Every row gives one point. Each copy is the shape, with its points in the same order, turned, moved and blurred by noise. Some copies are also mirrored. Which?
In the rows, zero is written as 128.

Shape (9 x 3):
[[139 146 122]
 [111 129 107]
 [165 125 116]
 [156 121 172]
 [ 32 133 119]
 [133 146 106]
 [146 104 176]
 [120  94 103]
 [140 112 144]]
Copy 1 (9 x 3):
[[122 158 111]
 [101 126 112]
 [151 147  97]
 [163 161 149]
 [ 42  99 154]
 [110 148  95]
 [164 145 162]
 [130  97 110]
 [148 135 135]]
Copy 1 is: only turned
Copy 2, 9 rows:
[[118 123 151]
 [100 130 118]
 [137  94 139]
 [176 134 151]
 [ 66 204 103]
 [104 117 146]
 [178 146 133]
 [118 118  90]
 [149 132 127]]
Copy 2 is: mirrored

Shape, 10 rows:
[[149 120 122 101]
 [168 118 105 100]
 [120 128 134 108]
 [114 145 149 170]
 [151 140  84 122]
 [114 142 166  89]
 [114 115 206 115]
 [111 132  83 102]
 [133 112 117  99]
 [119 163  85  90]]
Copy 1, 10 rows:
[[154 112  97 110]
 [165 114  77 120]
 [142 122 124 111]
 [146 142 161 163]
 [158 155  80 128]
 [153 108 155  92]
 [141  76 179 120]
 [127 152  90 101]
 [138 115  96 106]
 [155 174  99  82]]
Copy 1 is: only turned
Copy 2, 10 rows:
[[121 118 119  93]
 [141 123 104  88]
 [ 96 112 131 106]
 [101 140 144 171]
 [125 125  81 111]
 [ 81 130 164  99]
 [ 96 119 208 126]
 [ 97  96  83  92]
 [121 101 119  98]
 [ 79 127  80  96]]
Copy 2 is: only turned
Copy 3 (10 x 4):
[[147 125 130  92]
 [163 120 115  83]
 [125 133 144 111]
 [124 168 135 164]
 [138 142  90  92]
 [119 145 182 103]
 [138 132 207 145]
 [101 125 104  88]
 [133 112 134  98]
 [103 152 108  65]]
Copy 3 is: only turned

Shape, 12 rows:
[[109 120 110 121 113 140]
 [172 115 165 161 113 139]
 [ 87  91 131 104  87 144]
 [153  90 126  69 144 108]
 [111 121 166 144 103 160]
 [154 130 144 130 124  85]
 [171 117  86  83 178 104]
 [146 103 137  84 167  84]
 [113 116  94  84 176 122]
 [ 99 111 134 151 122 156]
 [135 150 106  85 147 134]
 [ 97 122 163 123 105 162]]
Copy 1 (12 x 6):
[[125 134  98 119 112 131]
 [136  97 155 172 105 150]
 [127 126  89  85  89 173]
 [138  94 148  74 117  98]
 [104 113 121 145  96 172]
 [140 132 165 135 139 123]
 [138  95 133 101 152  42]
 [126  98 169  80 153  99]
 [102 108 107  83 151  88]
 [107 112  90 139 118 163]
 [102 134 120 106 115  82]
 [ 92 127 112 125  88 173]]
Copy 1 is: mirrored
Copy 2, 12 rows:
[[127 111 104 110 124 128]
 [185 128 163 142 112 137]
 [112  69 125  97 118 111]
 [162 137 128  69 150  70]
 [127  98 159 136 122 147]
 [163 151 128 143 116  86]
 [175 178  91  73 165  88]
 [157 150 129 102 165  56]
 [128 145  89  85 178  97]
 [131  97 120 133 140 148]
 [122 168 109  85 140 118]
 [108  98 156 123 127 141]]
Copy 2 is: only turned
Copy 3 (12 x 6):
[[123 115 104 156  98 129]
 [148 130 179 162 135 161]
 [101 111 126 155  58 120]
 [138 148 113  87  88 170]
 [113  94 163 161 113 123]
 [151 164 142 129 132 128]
 [160 153  69  93 127 182]
 [128 163 115  79 117 152]
 [112 126  65  97 116 151]
 [ 95 102 129 170 118 136]
 [153 105  85 109 117 139]
 [106  85 153 148 100 116]]
Copy 3 is: mirrored

Shape, 11 rows:
[[198 135 136 104  90 144 116 124]
 [139 137  97  76 130 100 126  96]
 [117 158  69 132 154 128 142 148]
 [110 122 165 104 165  84 150 198]
 [112  95 139 152 152 128 125 170]
 [105 141  85 110 137 108 128 124]
 [116 114 112 161 139  88 166 118]
 [118 103 119 131 120  75  94 126]
 [154 136 144 133 137 114 101 108]
 [171 138 173 149  68 112 124 150]
 [ 97 104 175 121 152 141 117 102]]
Copy 1 (11 x 8):
[[182 124 119  61 115 129 131  93]
 [115 115 123  70 187 127 137 110]
 [ 76 168 115 116 141 129 152 123]
 [138 146 160 109 147  94 164 217]
 [138 139 110 144 123 126 130 187]
 [ 90 135 122 105 171 119 131 127]
 [119 110 113 158 158 115 170 136]
 [143 123  90 117 177  86 115 148]
 [174 144 114 111 166 129 129 119]
 [200 128 134 116 103  76 132 109]
 [163 114 150 138 170 158 100 162]]
Copy 1 is: only turned
Copy 2:
[[164 185 134  86 127 163 155 119]
 [179 155 100 117 120  83 142  99]
 [130 146 124 173 149  88 110 107]
 [121 132 187 143  88  46 167 157]
 [123  93 191 153 126 110 144 132]
 [144 126 103 153 129  89 129 104]
 [161 113 133 188 132 109 179 107]
 [181 100 137 147  86 109 137 122]
 [179 123 138 117 139 135 152 152]
 [145 159 150 130  89 184 182 164]
 [134  72 143 103 142 106 179 149]]
Copy 2 is: mirrored
Copy 3, 11 rows:
[[188 123  83 104 121 120 128  84]
 [119 108 110  93 139  76 146 117]
 [111 160 121 130 132 121 180 157]
 [ 97 146 184 171  93 113 134  80]
 [122 135 150 177 107 145 110 130]
 [101 137 121 111 121  97 148 154]
 [140 143 167 139 152  99 125 165]
 [116 127 117 143 119  75  90 141]
 [133 133 112 118 150 115 100 107]
 [196 166 127 120 105 115  78  89]
 [106  98 150 113 133 152  80 118]]
Copy 3 is: mirrored

Shape (12 x 9):
[[153 119  98 200  97 104 163 120 142]
 [156 186 116 140  84 115 123  88 114]
 [152 100 146 143  52 134 102 167 129]
 [124 120 128 122 139 157 130 173 144]
 [133 100 139 126 132 129  80 175 153]
 [140 100  45 117 122 146 123 103 118]
 [138 123 147 138 127 122 136 177  96]
 [132 120 101 142 144 177  94 151 130]
 [146 104 122  99 195 168 164 133 105]
 [147 142  48 122 116 134 166 105 118]
 [ 97 142 148 113 115 126 129 128  77]
 [111 136 124 167 125 153 143 106 173]]
Copy 1 (12 x 9):
[[125 109 121 191  91  96 152 109 184]
 [143 161 110 135 121 109 184  63 148]
 [193 147 151 158  79 123 136 147 131]
 [119 139 160 141 133 154 113 159 150]
 [150 138 175 120 109 138  85 143 142]
 [135 112  56 140 143 131 103 113 154]
 [126 130 177 156 137 106 141 145 112]
 [125 149 142 151 132 163  91 117 140]
 [ 97  88 145 136 195 180 128 130 137]
 [115 134  62 155 160 119 148 115 175]
 [109 140 130 116 125 115 162 121  79]
 [ 91 129 130 136  88 160 149 115 185]]
Copy 1 is: only turned
Copy 2, 12 rows:
[[131 127  76 152 125 100 201 138 173]
 [167 179 132 120 145 139 175 145 128]
 [121 108 114 168  87 171 132 182 150]
 [134 102  97 145 111 137  96 100 145]
 [116 105 127 172 115 130  79 133 164]
 [ 81 120  99 112 188 149 153 113 148]
 [161  94  86 156 116 118 109 146 120]
 [107 123 105 175 146 148 108  91 133]
 [150  54 103 124 167 127 113  66 121]
 [127 136  76  92 177 147 170 108 147]
 [146 115 120 111 117 120 118 140  79]
 [121 137 121 143  99 113 164  76 157]]
Copy 2 is: mirrored

Shape, 15 rows:
[[ 99 153 151 150 146 107 124 136 140 128  89 103]
 [ 40 138 150  95 120 174 112 118 132 143 141 121]
 [131 103 112 101 143 148 104 124  98 103 163 116]
 [ 85 134 120 150 173 166 136 118 122 112 174 102]
 [143 106 169 148 126 143 159 177 127  72 129 124]
 [113  98  93 137 130  96 157 164  83 110 104 151]
 [ 94 167 176 118 158 148 136 121  99 107 160 143]
 [131 126 115 170 106 141 159  98 153 119 100 129]
 [130 100 117 145 155 155 126 105 159 134 188 156]
 [127 105 135 123  92 132 166 119 148  80 127 136]
 [ 89  72 100 162 151  92 129 155 138  92 157 127]
 [103  94 131 154 136 135 118 183 144 110 105 105]
 [164  86  98  51 161 159 144 148 130 120 193 111]
 [132 179 141 127 112 138 102 162 163 153 188 109]
 [105 162 107 134 128 165 105 123 196 123 135 139]]
Copy 1, 15 rows:
[[124 135 106 135 164 119  84 115 146 143 120 125]
 [ 64  83 110 111 146 180 112 160 155 125 137 168]
 [125  93 141 106 136 149 148 130  90  75 121 140]
 [110  74 135 133 181 168 119 100  99 114 159 159]
 [145 130 152 104 102 108  81  82 107 104 148 173]
 [136 141 127 101 146  85 169  85 124 122 100 174]
 [ 89 124 168 141 158 157  94 145  99 123 135 175]
 [128 142 117 152 124 124 142  86 156 121 176 121]
 [161  84 165 137 145 158 161 140 119 117 183 146]
 [116 142 152 100 115 120 130  94 157  84 170 152]
 [160  76 132  95 181  82 143 100 132 103 149 167]
 [155  95  93 100 132 107  99  95 128 123 130 160]
 [159  94 177  49 131 199 159 116  96  77 127 137]
 [117 104 141  81 138 148 100 162  94 163 180  97]
 [137 126  89 115 155 162 122 155 132 125 201 128]]
Copy 1 is: mirrored
Copy 2:
[[103 107 139 126 128 125 115 148 145  99  89  77]
 [ 70  96  63 134 117 141 116 147 117 132 160 111]
 [157  94 106 123 132 100 106 128  96  99 148 158]
 [127  93  81 147 144  80 155 136 147 104 144 126]
 [173 103 134 116 151 122 147  89  89 109 119  66]
 [142 118 159 147  69  93 134 112  72 101  96 111]
 [102 133  94 110 153  74 110 118 119 121 155  86]
 [119 113 166 102 120 139 177 132 139 127 110 125]
 [147  88 114 138 143  97 138 103 150 170 142 162]
 [139  88 143  78 112 131 159 111  90 131 131 108]
 [159  44 140 166  88  87 137 104 125 114 119 110]
 [147  78 127 163 122 150 131 110 116  94  97  91]
 [197  85  59 108 136  94 114 122  71 137 109 181]
 [175 130  71 109 121 138  93 141 180 148 132 100]
 [111 101  94 107 116 153 131 103 183 130 118 141]]
Copy 2 is: mirrored
Copy 3:
[[124 129 182 148 120 122 151 117 129 125  89 105]
 [ 83 133 206  94 156 178 124 134 132 137 122 168]
 [125 136 102 100 165 144 109 126 130 132 146 127]
 [102 139 143 144 201 131 152 145 109 157 127 146]
 [148  87 124 127 132 140 149 189  88 133 111  88]
 [111  59 112 133 127 101 107 119 139 148 101 114]
 [113 134 175  87 174 105 128 160  93 117  92 147]
 [135  91 157 181 129 146 137 103  86 111 137 131]
 [148 147 136 160 163 137  97 148  97 163 159 170]
 [162  69 148 136 137 157 136 142 107 108 147 133]
 [127  97 123 168 144 108 130 162 179 168 142 125]
 [112 108 142 156 118 163 139 158 141 157 106  88]
 [179 134  76  80 171 171 119 131 122 184 137 154]
 [137 182 132 136 112 161 147 166 108 123  90 183]
 [141 149 169 184 156 184 108 132 122 107 101 166]]
Copy 3 is: only turned
Copy 4, 15 rows:
[[ 96 147 145 123 114  65 128 112  98 137 105 113]
 [120 138 175 117 125 121  91 112 168 179 108 161]
 [141 155 130 125 155 154  83 144 111 114 150 132]
 [123 175 158 180 118 133  85 135 105 165 132 137]
 [139 181 184 121  99 136 142 141  87  82 116  99]
 [ 96 118 110 112  80 155 105 138  79  93 108 102]
 [121 184 169 116  87 117 104 125 111 150 157 171]
 [122 138 125 161 102 123 164 102 130 134 129  80]
 [138 135 140 193 131 141 134 168 128 129 159 150]
 [117 143 166 124 111 151 145 129 137 105 151  78]
 [ 91 107 166 175 120 138  88 153  81  87 119 108]
 [120 143 162 142 129 115 114 134 100  97  68 105]
 [158 164 130 112 164 177  89 226 116 134 154 115]
 [173 158 148 144 110  55  92 171 155 124 138 128]
 [109 162 133 173 132  90 130 146 183 130 120 124]]
Copy 4 is: only turned
